Each row is a point. A path goes straight from each point to the next, and from the last back to the first. The post is the endless flat space through its rows: a point in 2 columns, a line in 3, a plane in 4, and so on, so that a path can go around it. Count how often the path circles the post. Going back the other way cancels.

Post (1 x 2):
-31,-20
Path:
-43,-36
-86,-13
-75,-61
-11,-81
25,-53
21,17
-27,18
24,-9
-15,-34
Times around: 0

Post, 5 rows:
14,28,8,-49,83,47
46,63,18,-2,63,106
10,6,16,28,46,-27
-4,-23,-39,16,2,-22
-8,-49,28,-28,-38,-70
Path (15 x 6):
-58,-26,-18,-10,41,29
-21,-64,10,19,54,31
85,3,-40,58,30,58
19,-34,12,-2,24,16
-9,-53,36,39,14,42
12,27,27,23,6,32
8,96,95,-44,41,27
63,51,53,37,-57,-63
77,-9,46,1,11,-19
44,-47,37,11,64,40
-28,-44,32,1,82,37
35,2,-23,19,41,27
41,-17,-3,-94,34,-16
19,35,6,-145,14,6
10,28,38,-5,-6,16
Times around: 0

Post, 10 rows:
-36,25,-16,5,90,18,24,8,-36,-47,-120
33,79,-60,20,-24,-78,33,2,27,11,103
-81,24,-36,12,38,-9,-56,-38,-16,-47,-67
98,-2,24,-66,-46,-9,-20,31,59,26,-54
35,18,10,69,-49,56,3,31,18,-72,21
3,-20,38,-47,0,-21,3,22,24,-63,-25
4,28,-14,-30,-58,10,38,-41,50,16,39
-12,-12,30,16,21,51,-24,9,-60,-27,-6
36,7,-68,-118,15,0,-15,31,62,-1,-28
38,69,-122,-20,-107,-112,89,-9,-16,7,62
Path, 15 rows:
39,-19,-40,-27,-16,-5,-7,27,37,-39,-30
11,15,-15,48,3,35,26,-28,-39,-46,-30
2,42,-47,-28,6,18,6,-36,-14,1,-70
4,101,-18,-5,-3,-82,16,31,-41,-64,37
-43,100,-10,22,-38,-78,27,9,34,-6,27
-61,14,41,30,36,-4,84,38,42,-14,-21
33,-37,-13,-61,-72,0,30,20,33,-36,-22
4,2,-11,31,-12,5,13,-22,-75,-10,-28
-5,1,13,19,56,10,-9,19,4,-82,-12
41,-52,-41,-41,43,-38,-5,12,-7,-11,-8
21,-47,65,-27,-98,9,1,-83,-46,-57,-35
65,45,-59,-84,-25,-16,-8,23,-79,-48,-10
-38,5,10,-40,-27,24,12,-5,17,-62,-35
28,47,-77,-6,-52,5,-31,71,4,69,41
-42,7,-11,-19,37,13,-5,-30,19,55,-9
Times around: 2

Post, 17 rows:
-9,35,59,59,-39,-35,-28,28,-43,-17,34,38,50,5,26,-88,-29,-39
-22,7,8,25,17,6,-15,25,31,-92,11,-16,-1,-21,42,-7,-8,-85
127,7,-76,-73,45,-5,52,62,-33,15,101,11,-46,63,-18,-44,-15,72
-48,-2,-80,59,28,-2,-49,-47,4,-46,-56,-2,12,-101,23,7,-25,9
16,-21,15,3,-23,22,16,2,41,-1,-66,23,-34,-57,19,-52,-29,-19
-7,-24,46,74,-7,-46,-3,25,-11,-28,49,-31,-68,49,11,-26,-68,0
-11,4,37,3,-9,-7,-44,67,-15,55,78,93,-40,62,36,9,-57,-103
47,-40,44,3,-13,36,88,77,8,33,1,89,30,29,-60,64,62,30
-51,-43,19,48,74,38,-9,-66,69,-25,-85,40,38,-3,-35,-36,30,16
110,1,-67,-22,20,-44,83,16,-72,61,60,-33,-66,85,8,-29,32,-6
1,-30,48,11,56,-13,9,-17,2,-11,-28,22,38,-15,92,18,-26,9
-3,-11,-20,67,-3,40,48,-21,45,0,16,20,49,10,25,-21,-68,-15
-25,-15,20,27,49,-40,19,5,-30,-53,-50,19,3,14,-11,-15,-113,-67
112,-40,-51,-35,28,75,62,146,-53,74,17,-25,-32,115,-37,-16,21,53
-24,31,37,-7,-2,24,-11,-44,4,-7,4,-38,34,-19,-13,4,-40,-9
9,-7,-12,-7,-73,-56,-32,9,12,-29,-5,9,24,64,39,-12,-52,-32
48,17,-20,2,57,9,81,110,97,111,-35,30,50,23,-59,5,38,61
Path, 15 rows:
-2,-49,-19,-3,51,17,90,0,7,22,-42,-40,-37,22,-15,16,37,-51
-13,1,-63,17,55,-31,9,-12,-5,33,32,28,10,85,22,-2,-119,36
25,-31,-21,69,-11,-8,49,6,-31,-3,-72,35,-40,13,34,45,-25,-14
-17,16,116,54,-11,43,-48,8,-29,8,-5,34,63,-2,-5,4,19,-12
5,44,-5,42,47,-4,3,40,-46,-1,13,29,-15,-40,-10,7,33,-8
-20,39,-12,-43,-5,-13,29,23,7,93,41,41,-40,58,39,34,-63,-20
-6,10,17,-2,32,32,47,7,23,-6,-56,66,49,28,-27,-32,-11,24
61,48,9,44,-23,21,45,75,6,43,23,-16,68,28,3,-20,10,25
46,-6,-18,33,46,25,-26,4,-54,-27,-5,65,-2,-51,10,-97,30,-25
37,-56,-11,11,34,-25,34,13,47,35,-91,37,-45,20,-1,-52,-64,-53
-7,-39,12,55,6,23,-7,-44,-1,-69,38,35,23,17,34,79,3,0
44,24,-14,73,-2,59,61,14,6,40,7,-7,-31,19,9,-107,-54,-23
-16,18,64,-16,8,28,35,25,24,-33,55,73,-7,96,-30,-26,17,-41
-33,-4,-62,21,14,-43,-12,3,7,28,18,22,97,24,92,-87,-3,35
-22,-52,-41,56,32,20,14,-39,-16,-21,55,34,38,30,-14,-21,-16,-30
Times around: 0

Post (17 x 18):
74,-6,-58,-90,-33,23,20,-12,-23,11,13,-33,52,-44,-52,-6,-7,5
-48,61,34,-48,3,-31,35,-14,45,20,-27,8,-2,40,-12,34,40,-9
5,9,22,69,11,-14,36,22,-42,23,-21,51,-15,55,11,-21,-2,-35
19,-9,-65,-13,-84,-23,50,-58,-4,-2,69,42,-8,3,-62,-41,-49,-34
17,-30,-28,33,38,-3,31,14,-9,-15,-6,-3,12,-40,-24,-10,-45,-4
-2,-81,-43,-7,-1,-53,12,23,-20,-22,-25,-20,17,-36,-20,-60,-53,3
-18,-15,46,26,-12,-32,5,36,-41,-14,2,6,-6,-57,10,-8,16,70
29,64,-81,3,-58,-24,-9,-11,19,16,24,-41,-52,-20,-31,60,47,-50
4,-52,-5,80,25,71,-9,-10,10,-22,21,16,-53,-18,19,-42,39,-56
-9,17,-37,11,16,78,-8,-45,16,-61,-35,-8,-7,-24,32,-50,12,22
-17,8,-41,-21,-70,-46,42,-22,2,45,-81,-48,0,7,-86,28,4,-25
14,75,39,-9,-47,-1,-58,-7,-9,-18,54,65,-6,-12,-68,2,-44,0
3,20,-29,75,33,40,-50,-36,2,-35,45,34,26,2,20,18,20,-9
82,-20,-59,-30,16,-17,-4,2,-31,-18,-2,64,-11,-38,-25,6,-8,-43
44,7,-8,49,-24,-28,-7,-57,-3,-7,59,-23,-59,-9,-5,-41,-29,40
-5,-6,55,-20,-14,-10,58,66,-36,-77,-53,18,-35,50,-23,11,40,17
-32,-8,-2,-12,-41,-11,2,-17,13,22,0,3,-94,69,-9,41,-15,-46
Path (23 x 18):
-78,3,8,51,-1,-54,33,-52,-5,-33,58,30,64,55,-84,-34,-62,57
-8,19,-24,-28,-26,-10,-14,-35,-5,-60,66,49,-2,-15,-14,-82,-36,36
-24,-6,24,-2,-18,20,-33,-32,-12,-33,-83,-51,118,-31,-69,3,42,-11
36,11,-73,57,-12,-33,-47,-36,-12,8,-40,-21,-64,5,5,39,-74,-20
-20,22,-57,37,-88,-82,91,-8,39,-41,-21,-25,-59,145,-34,6,0,-4
-23,40,40,80,-54,10,-39,-2,-44,2,50,-19,8,-24,-62,29,18,63
21,5,2,-76,1,20,70,-44,-30,-56,49,30,82,-89,-66,-40,-34,32
62,45,14,35,-17,-13,32,0,-30,-4,-42,-2,45,21,-71,-65,-111,-8
15,-8,-23,85,-64,-24,-16,50,-4,33,-60,-49,-90,-12,-77,62,11,-77
43,-50,88,-83,-24,24,56,-33,-79,19,100,-40,61,41,14,-56,-82,97
-41,11,51,-54,48,32,-80,-12,20,53,-18,-9,-70,-41,2,-6,33,-76
26,-53,8,-39,32,19,-35,47,-2,1,20,-16,-72,23,-41,7,14,-21
40,53,-29,14,-18,47,61,21,-16,11,34,29,33,-36,-2,10,15,12
50,13,-72,-24,-6,-27,-60,32,-14,16,2,8,9,-131,18,23,62,-44
-32,22,64,3,-41,19,48,43,2,59,-54,-11,-28,-29,-164,-3,2,-116
-26,71,-21,26,22,-101,6,36,19,50,11,76,35,-59,-28,65,69,-45
45,-52,-68,-21,24,23,-8,10,18,-35,-57,-9,-5,23,62,-20,12,-1
5,36,-85,-2,-24,-32,-26,-83,40,28,-18,-30,77,-25,-2,-4,8,-19
-39,-98,46,-2,38,88,23,-22,-62,0,-64,-34,-38,16,53,-42,3,16
11,-42,4,53,-14,47,87,37,-72,-30,-51,54,7,-37,-56,-58,-6,1
73,49,17,-15,-77,54,-59,4,-14,28,90,-23,-15,-61,-42,-62,3,29
-2,-6,-85,26,7,-7,104,-29,30,-86,-80,-43,19,16,24,-51,9,-22
71,-24,-7,-88,-2,-55,-82,-8,-10,43,50,-47,-69,-36,-19,65,-47,-39
Times around: 2

Post, 17 rows:
-17,-4,20,50,-74,-25,-28,-56,-85,-30,-27,30,-52,-14,2,2,20,51
-55,-24,33,9,15,87,19,45,-30,-47,0,29,-31,-69,28,11,-8,4
-34,3,-34,56,-17,-20,-13,-22,-15,-19,-41,71,-29,4,-1,19,59,-71
-13,17,-18,-20,35,-26,-10,-21,25,-17,52,54,54,37,-55,-7,-12,2
-31,27,-14,-28,7,-16,-57,4,-47,27,45,24,-28,-24,-37,23,38,-69
-20,16,-30,-10,0,11,35,-30,4,-26,31,-20,-29,10,-24,-2,31,-1
0,46,-50,35,-17,54,-97,45,50,26,3,11,-46,-68,-51,30,-40,30
0,20,8,55,-8,34,-73,-22,-25,1,11,-10,-6,32,7,17,-23,-42
24,45,-31,0,57,44,-37,-42,4,-14,-39,-48,-41,-16,-9,-14,1,-13
60,-57,-22,36,-6,-20,26,-45,19,-126,58,-17,-19,-22,-15,44,32,29
-5,2,-15,-5,-22,-82,-7,2,-32,-27,9,21,13,29,18,-25,-83,14
62,-35,35,-37,-45,-3,-57,0,45,-79,-9,-45,-6,-20,-1,0,88,72
50,-25,0,37,-25,4,-10,0,22,-22,1,63,19,2,-8,-60,-24,-29
21,9,-16,55,46,-47,-61,12,17,-35,83,14,-64,7,23,-17,-70,7
39,11,22,-29,20,-43,17,-12,-17,3,30,60,14,54,-5,11,-22,45
26,-45,-39,6,7,57,-132,26,-1,22,-70,-63,-74,-1,-18,-21,-51,21
28,-5,18,63,16,5,-21,-12,48,43,-31,-39,29,-16,-63,0,-7,51
Path (30 x 18):
-70,-25,29,-17,7,-77,62,-11,19,-8,23,53,80,-9,-28,-39,88,28
-16,-29,22,4,9,-14,-79,42,-61,20,14,-59,-62,-43,2,25,37,-10
-11,-30,22,-52,16,-21,2,24,-39,-81,16,-48,31,52,-6,-46,-9,-21
64,64,32,14,30,2,-32,-4,46,-40,-7,23,-31,-41,-41,16,16,28
-63,-53,14,-81,-6,132,14,-8,-3,-34,-7,15,-50,29,-25,4,83,27
-59,-3,-21,13,-81,42,40,-37,-1,-26,-30,24,19,-1,-21,48,84,-10
45,-37,33,62,-42,-86,-65,-3,-12,23,62,-8,39,-38,-48,30,48,-5
71,22,5,42,37,6,-49,-38,12,8,87,-10,-6,10,-73,-22,22,22
-31,-3,-10,61,11,-14,-34,-18,-30,-82,-28,-60,-19,45,2,-41,-14,-38
59,-41,-44,-54,8,0,-73,11,27,-48,58,41,-43,-79,-118,35,-58,36
-55,-49,5,52,-44,-58,-17,24,49,-17,110,-44,-15,-55,-8,41,-48,-23
-4,-48,-8,-100,76,-15,-49,57,3,-19,39,0,5,-23,13,20,17,1
-15,36,-62,-29,7,45,-24,10,-5,53,6,-59,14,5,-78,15,8,-10
-24,10,22,83,69,-19,10,20,15,-27,-56,19,-32,-69,-28,23,31,67
27,-51,42,-55,25,0,82,-2,-6,-47,-15,20,2,-11,-74,31,29,48
45,-64,-21,78,-113,-88,-46,20,43,-4,84,31,43,32,-62,114,-79,15
-3,1,-43,-54,-5,-45,-43,-22,-77,29,-85,36,-7,-8,10,5,-34,-48
6,11,-106,42,-33,-6,13,-68,2,-136,-16,10,47,-32,28,15,-12,-60
-6,2,-59,4,18,-38,43,7,-47,-31,79,14,-46,12,-8,-7,7,-66
35,-69,15,5,52,-54,-48,21,-16,-40,66,41,51,9,-43,14,-40,-29
-39,82,20,30,56,17,20,-36,1,-33,0,25,7,-40,15,-29,-91,-51
20,-30,-5,-6,24,24,8,-66,-15,10,-12,-17,-6,55,-34,-11,-44,24
-40,-11,20,45,-72,-103,113,-74,-37,-61,-63,-13,30,-79,5,-4,76,53
2,-26,-59,63,-93,32,-30,55,119,-58,8,-18,30,44,-10,-39,68,29
33,13,-13,65,-40,2,-16,-34,-2,-73,-8,-32,35,38,16,-97,-90,4
-39,37,7,51,33,52,76,1,73,-39,100,-32,29,-65,-126,-41,-38,19
29,-93,16,16,-12,-67,-25,3,20,-88,77,27,-105,-24,22,-7,-28,-1
-46,-9,22,-18,-26,-5,83,-69,-87,-74,100,99,3,-33,18,7,-77,-58
43,12,10,-1,15,51,28,-84,49,-56,-101,0,-9,-33,-62,-21,48,80
16,35,-14,25,-79,-74,-53,-17,6,-30,-1,-37,1,-48,19,20,0,-24
Times around: 5
